Each row of a before or after table is a point. One or more steps were done to the points. Then noise was added and the rows were shuffled. The steps act on columns, c1 being the first. Write out the steps. A step turns or swaps two columns, mirrors them in a line or flattens them onto one, adds a multiple of one to another, or multiplies or shifts one. Angles are multiples of 10 degrees, from the lower column toward the higher: turns from -170 to 170, lines from 10 to 170 but not 90. Use the fewest steps. Two steps may share a column if one is a turn and the other turns, adds or multiplies; they go together, in the order done. Otherwise the lowest column goes first.
In the rows, zero is written as 128.

Before (11 x 3)
[[160 157 164]
 [110 145  58]
 [133 164 134]
 [119 153  88]
 [168  85 167]
 [ 71 101 114]
 [ 87 138 105]
 [ 81  92  76]
 [ 85 124 103]
 [204  94 153]
 [126 175  64]]
After (11 x 3)
[[163 137 102]
 [192 176 181]
 [189  96  77]
 [169 155 149]
 [157  95  61]
 [200 142 145]
 [ 77  85 122]
 [ 79  92 167]
 [121 162 153]
 [174 129  93]
 [ 82 153 162]]
Steps: turn c1 and c3 by 110 degrees; add 0.7 times c2 to c3

Before (9 x 4)
[[ 77  78  83 173]
 [ 78 176 120 114]
 [ 86 103 119 153]
 [193 157 114 154]
 [145  89 101 127]
 [118 132 174 110]
 [ 73  77 106 150]
 [ 50 111  48 170]
 [ 28 133 107  76]]
After (9 x 4)
[[144 118 136 118]
 [105 118 136 172]
 [111 108 145 115]
 [200 153 108 119]
 [ 14 140 116 130]
 [ 81 159 103 208]
 [ 75 160 101 140]
 [ 91 106 144 174]
 [107 120 134 196]]
Steps: turn c1 and c4 by -30 degrees; flatten c2 and c3 onto the line at 140 degrees

Before (11 x 6)
[[146  76  98 173 123 145]
 [134 109 100 154 122 156]
 [144 106 123 129 102  66]
 [116 152 179 146 113 119]
 [118  84 135 118 155 106]
 [165 109 163 153 174  63]
 [ 64  85  90 203  98  73]
 [ 79  84  85 201 115 100]
 [161 121 158 116 156 159]
 [166 149 168 185 172  77]
 [144  90 186 186 128 157]]
After (11 x 6)
[[126 176 123 170 176 174]
 [ 55 156 111 114 237 174]
 [ 96 163 135  91  72 142]
 [155 139 138  90  75  91]
 [121 139 120 119 157  96]
 [123 155 156  80 162  86]
 [117 173 112  99 168  94]
 [147 177 144  36  54 173]
 [171 147 142  14  84 176]
 [ 65 151 109  95 204 147]
 [129 103 147 130 167 147]]
Steps: turn c1 and c2 by -30 degrees; turn c2 and c6 by 160 degrees; multiply c3 by 0.4; multiply c5 by 2.5; turn c4 and c5 by 140 degrees

Before (12 x 8)
[[ 81 136 123 157 134  88 154 107]
 [114 141  99 131 162 141 118 155]
 [127 118 171 140 130 162 176 132]
 [132 118 123 167 107 153 110 148]
 [141 134 175 107 101 149 177 160]
 [101 137  91 168  89 103 172 119]
 [ 96 160 110 135 115 121 104 157]
 [122 157  95 108  87  96 126 116]
 [107  87 162 119 110 155 182 149]
 [118  79 143 174 147 113 174 134]
 [118  99 161 139 119 150 154 132]
 [109 117 142 129 123 148 170 117]]
After (12 x 8)
[[134 163 128 122 136 157 156 143]
 [130 114 123 101  93 112 132  94]
 [187 116 128 131 129 116  36 149]
 [194 139 134 158 123 107  84  87]
 [192  90 125 126 142 148  11 157]
 [173 123 131 147 127 133  15 161]
 [177 110 137 176 164 134  21 115]
 [159 109 125 118 113 159  11 148]
 [106 104 134 164 124 149 173 155]
 [137 139 127 131 104 158 196 122]
 [158 101 129 142 138 133  68 152]
 [195 104 133 158 103 122  34 102]]
Steps: multiply c7 by 2.5; turn c1 and c7 by -160 degrees; turn c2 and c5 by -50 degrees; multiply c5 by 0.7; flatten c3 and c4 onto the line at 80 degrees; swap c6 and c8

Before (9 x 9)
[[117 116  99 137  73 144 143 101  97]
 [152 149  92  76  89 186  94 149 150]
 [142 163 149 171 100 113 118 149  63]
 [ 68 171 146 176 170 152 209 174 153]
 [113 142  80 118  84  91 117 154 113]
 [187  80  96  72 144 180 121 207 158]
 [173  78  54 100 116 186  46 161 184]
 [150 135 159 109 108  98  97  84 108]
 [ 80 142 197 161  87 115 155 158 115]]
After (9 x 9)
[[173 174 126 178  68 150 209 177 158]
 [100 169 120 172 143 113 119 151  59]
 [ 88 123 176 117 113  89 119 151 103]
 [146  73 142  72 187 179 123 204 173]
 [ 73 106 151 139 120 144 145  97 101]
 [ 90 137 169  76 149 188  96 148 163]
 [ 88 166  66 163  78 116 157 157 116]
 [118  56 179  97 171 189  47 158 201]
 [106 145 101 110 151 100  97  88  98]]
Steps: swap c1 and c5; mirror c2 and c3 in the line at 10 degrees; add 0.3 times c6 to c9

Before (10 x 11)
[[102 128 112 104  92  91 154 113 170 153 145]
 [ 60 135 226 119 232 155 189  65 186 104 100]
 [147 121 137 143 164  97 144 116 149 118 202]
 [174 170 168 115 117 135 138 116  88 151 155]
 [114 139 121 159  98 114 195 155 122 164 170]
 [125 188 106 173 104 111 123  93 107 144 167]
 [117 164 125 130 108 127 137 182 148  85 167]
 [155 120 154 168 108 149 147 117 166  96 149]
 [ 88  90 175 137 167 158 102 127 123 213 147]
 [ 47  81 212 106 211 154 193  51 141  32 108]]
After (10 x 11)
[[201 104 147 172 158 108 128 118 110 159 174]
 [149 131  84 131 153 128 136 189 147 126 168]
 [145 136 157 163 152 101 189 173 133 140 171]
 [115 188 123 117  28 146 190  53 184  28 101]
 [106 159 150 101 159  85 141  99 172 151 144]
 [113 183 219 136  91 163 113 135 124  98 142]
 [183  75 158 114 139 130 136 105  92  90 163]
 [102 112 113 147 102  80 138 126 149 117 203]
 [106 222  50 105  47 137 192  40 146  23 106]
 [ 84 108 104 176 145 141 153 135 168 101 143]]
Steps: turn c1 and c2 by -110 degrees; add -0.7 times c9 to c1; turn c3 and c10 by -80 degrees; add 0.5 times c4 to c8; multiply c5 by -1; turn c6 and c7 by 10 degrees

Before (14 x 12)
[[187 103 120 173 105  68 111 161  94 113 112 154]
 [132 171  87 134 106 112 112  86 109  97 108  99]
 [137 158 152 105 118 104 149 125 128 131 130 134]
 [106 103 146 113 140 103 116 101 159  98 153 134]
 [130 133 150 185 141 113  92 133 136 133  84 141]
 [147 138 137 107 152 127 125 139 111 127  98 158]
 [120 139  99 150  74 139  99 151 139 150 111 103]
 [187 139 150 108 104 109 155 104 153 112 132 139]
 [113 115  92 151  89 138 160 107 142 134 128 106]
 [178 169 125 139  89  93 152 164  97  81 112 163]
 [153 132  81 104  84  76 151 158 166  76 108 102]
 [160 183  83 163 105  69  94  90 127 130 111 175]
 [116 161  83 134 148 149  75 141 140  80 164 160]
 [114 162 108 129 158 148 129 129 153 115 174 104]]
After (14 x 12)
[[112 160 153 135 128  99 139 127 133 134 129  88]
 [153 158  85 161 121 138 141 183 170  82 163 247]
 [103 142  95 107 145 150  92 121 136 147 108 166]
 [ 77 128  80 218 137  89 113 108 164  79 106  69]
 [116 116  87 125 147 152 115 103 127 136 131  53]
 [ 89 187  83 191 132 142 162  72  94 132 110 222]
 [ 67 168 121 210 129 125 169 153 110  83 116 108]
 [153 103 144 179 131 108 127 123 157 100 155 158]
 [ 68 135 149 154 119 100 149 100 142 110 131  86]
 [113 169  85 174 131 123  95  72  79  94 110 134]
 [ 68 102 117 215 121 146 144 153 100 111 111 179]
 [156 164 111 116 122 138 108 182 183 113 174 110]
 [127 134 140 120 112 109 155 110  90 124  96 152]
 [136 132 147 157 121 178 129  71  99 131  79 211]]
Steps: turn c1 and c5 by -140 degrees; multiply c5 by 0.4; turn c4 and c6 by 70 degrees; add -1 times c10 to c4; turn c7 and c12 by -70 degrees; multiply c12 by 2; add 1.5 times c11 to c8; turn c8 and c9 by 30 degrees

Before (8 x 14)
[[193 110 151 192 102 185  75 179 170  90 105 175  97 183]
 [ 87 100 208 106 154 123 105  92 171 130 175 179 115  80]
 [101 205 139 130 110 191  52 134 178 144  73 108 126 150]
 [172 184 184 121 152  76 138 100  79 130 178 109 150 144]
 [ 84 161  93 112  79  90 121 198 107 178 163 119 144  91]
 [193 130 151 150  81 168 151 175 177  91 107 185 109  72]
 [ 89  87 153  90 183 190 123  92  94 195  85 102  97  79]
 [ 85  90 155 103 118  77 104 126 101 141  73  95 153 144]]
After (8 x 14)
[[194 109 137  75  79 147 160  65 160 135 106 173 103 198]
 [103 207 118 126 120 154 191 122 163 110  73 109 147 173]
 [ 91  88 163 162 160 151 149 172 107 174  85 105 203  85]
 [170 179 192 135 162  38 110 159 109 133 180 112 125 139]
 [ 85 160 103 156 123  50 150  64 103  71 168 123 169  94]
 [194 128 134 117  74 127 128  79 161 110 103 182  99  66]
 [ 86  96 191 143 136  81 165 162 175 155 179 179 135  94]
 [ 84  92 163 155 145  36 145 132 115 108  73  98 135 155]]
Steps: turn c3 and c9 by 20 degrees; multiply c9 by 0.7; turn c4 and c8 by -170 degrees; turn c10 and c13 by 110 degrees; turn c5 and c10 by 50 degrees; shift c6 by -40; mirror c7 and c14 in the line at 100 degrees

Before (10 x 18)
[[110 114 103 124 133 121 104 107 120 150 134 136 152 108 158 101 133 111]
 [128 142 100 108 115 135 163  97 158 146 122 141 106 114 146 111 162 139]
 [120 102 109 108 149 164 105 119 109 146 100 133 155 146 130 114 149 107]
 [178 129 122 132 100 114 153 155 149  93 103  85 129 108 159 139 174 138]
 [139 114 108 130  80 146 135 112 158 147 127 157 117 170 106 142 147 135]
 [158 131 173 122 125 130  97 130 138  98 107 135 146 159 139 137 168 122]
 [171 134 148 134 119 127 122 144 179 128 113 127 113 116 157 140 174 125]
 [138 141 147 105 148 130 110 156 152 105  91 132 135 145 119 102 156 129]
 [173 131 114 106  84 152 141 132 148 110 110 112 129 121 114 156 139 157]
 [121 155 110 141 134 157 123 157 116 104  88  99  99 131 154 162 138  95]]
After (10 x 18)
[[158 110  81 122 120 130  97 130 138  98 107 138 129 159 139 137 165 122]
 [171 140  80 134 104 127 122 144 179 127 113 127 148 116 152 140 140 125]
 [121 111 112 108 180 164 105 119 108 146  99 136  97 146 141 114 106 107]
 [109 109 128 123 140 120 105 107 121 150 135 140 118 109 163 101 103 111]
 [178 127  84 132  58 114 153 155 148  94 103  59 140 108 156 140 114 138]
 [139 144 113 130   7 146 134 113 159 147 127 174 111 169 110 141 104 136]
 [137 117  97 104 178 130 110 156 151 105  91 134 135 145 116 103 142 129]
 [128 143 100 108  96 134 163  97 159 147 122 150 153 115 138 112  95 138]
 [172 127 120 107  18 152 141 133 148 111 110 103 125 121 115 156 112 157]
 [122 146 122 140 144 157 123 157 116 105  87  82 170 131 140 162 109  96]]
Steps: turn c2 and c13 by 110 degrees; turn c13 and c15 by -20 degrees; turn c3 and c17 by 100 degrees; multiply c5 by 2.5; multiply c12 by 1.6

Before (10 x 20)
[[105  82 168  76 161 129 166 184 160 121  58 113 119 154 143 178 160 177
   98 154]
 [116 114 179 108  89 140  91  88 147  75 123 153 133 175 115 129 113 116
  139 102]
 [216 109 103 153  99  98 143 168  99 148  62 159  94 115 109 142  98 116
  185 154]
 [ 96 121 110 165 133 122 131 135 151 151 101 183 129  79 164 164 204 162
   95  99]
 [139 162 141 121 122 130 162 162 158 137 108 161 160 107 159 161  79 140
  129 121]
 [167 138 117 155 134 165 172 181 176 135 173 151 126 167 102 124 178 107
   95 134]
 [137 111 121 119 117 120 109  49  84 133 154 141 129 144 100 170 126 176
  101 115]
 [141 219 149  88 168 168 109 115 123 119 121 137 160  93 122 139  95 150
  117 167]
 [110 120 152 143 115  97 122 107 110 105 113 116 106 129  98 128 108 132
  147  70]
 [157 169 114 150  94 110 135 134 113 144 156  67 114 114 143  96 100  79
  168 109]]
After (10 x 20)
[[110 107 153 144 122  34 121 107 124 104 112 182 110 149  98 128 122 134
  148 147]
 [167 172 116 156 132 241 173 182 169 134 173 112 172 137 101 122 151 105
   93 145]
 [ 98 196 109 165 129 109 130 136 147 153 101 126  98  87 164 164 193 161
   94 189]
 [140 125 142 120 126 135 163 164 137 138 106 117 140  82 158 161  81 139
  131 162]
 [139 129 120 118 126 103 107  50  88 132 154 134 125 153 100 169 153 177
  101 145]
 [155 120 114 150 112  74 134 135 119 143 157 175 106 134 142  96  69  79
  168  86]
 [106 142 168  75 141 132 166 184 160 121  57 114 153 139 144 178 201 177
   96 104]
 [141 165 150  87 146 250 108 113 108 119 121  90 117  86 122 141  41 149
  118 118]
 [217  96 102 154 117  37 142 167 120 150  64  90  91 152 109 141 127 117
  185 142]
 [115 108 179 109 113 166  92  90 140  76 121 138 172 147 115 130 129 115
  138 164]]
Steps: add 0.5 times c16 to c17; turn c2 and c17 by -50 degrees; multiply c5 by 0.4; multiply c6 by 3; turn c9 and c13 by 30 degrees; turn c13 and c14 by -50 degrees; turn c12 and c20 by 120 degrees

Before (8 x 24)
[[134 135  96  84 147 115 124  95 136  90 156 157 164 137  93 119 156 125
  128 130  96 156  96  89]
 [ 97 130 101 180 126 104 171 137 132 118 165 107 145 152 132 150 133 135
  107 124 122 165 163  86]
 [121  89  98  87 135 103 130 125 120 156 145 157 140 146 151 145 151 187
  182 198 187 128 153 185]
 [109 132 130  91 132 127 123 125 108 158  81 143 140 132 107 133 134 101
  100 165 123 129  92  69]
 [112 138 249 127 146  96 147 101 109 143  61 161 147 176 101 149 151 118
  161 181 112 159 105 100]
 [202  97  89 205 150  91 140 119 141  89 140 104 165 139  90 102 156 115
  114 107 102 159 181 199]
 [101 127 116  90 144  87 118 120 114 166 135 143 141 138 144 159 144 116
   99 118 126 133  95  73]
 [150 138 100  88 146 166 119  66 105 140 165 143 153 128  86 146 133  90
  101 121  96 142  84 154]]
After (8 x 24)
[[ 99 128 116 184 143 134 119 145 117 146 137 145 146 137 129 154 144 117
  107 120 127 133  96  73]
 [122  89  99 176 135 119 131 150 121 137 144 157 142 147 124 143 150 188
  165 198 186 129 152 187]
 [151 137  99 133 146  71 120 110 107 121 165 144 155 129 179 141 133  91
  110 120  95 142  84 155]
 [204  99  89  96 149 209 141  98 138  69 139 103 164 138 142  97 157 114
  119 106 101 159 182 198]
 [113 139 250 148 147 150 147 111 111 123  61 161 152 177 152 148 151 119
  150 182 113 160 106  98]
 [ 97 130 103 104 126 179 170 130 133  98 168 108 149 154 123 147 135 135
  114 122 122 165 163  84]
 [106 133 130 156 131 106 121 108 108 139  78 144 141 132 136 128 133 102
  107 165 122 129  91  68]
 [132 137  98 170 147 108 123 109 135  69 156 157 160 138 157 114 155 125
  129 131  98 157  97  89]]
Steps: turn c4 and c6 by 140 degrees; turn c8 and c15 by -110 degrees; multiply c15 by 0.7; shift c10 by -20; turn c13 and c16 by -10 degrees; multiply c19 by 0.7
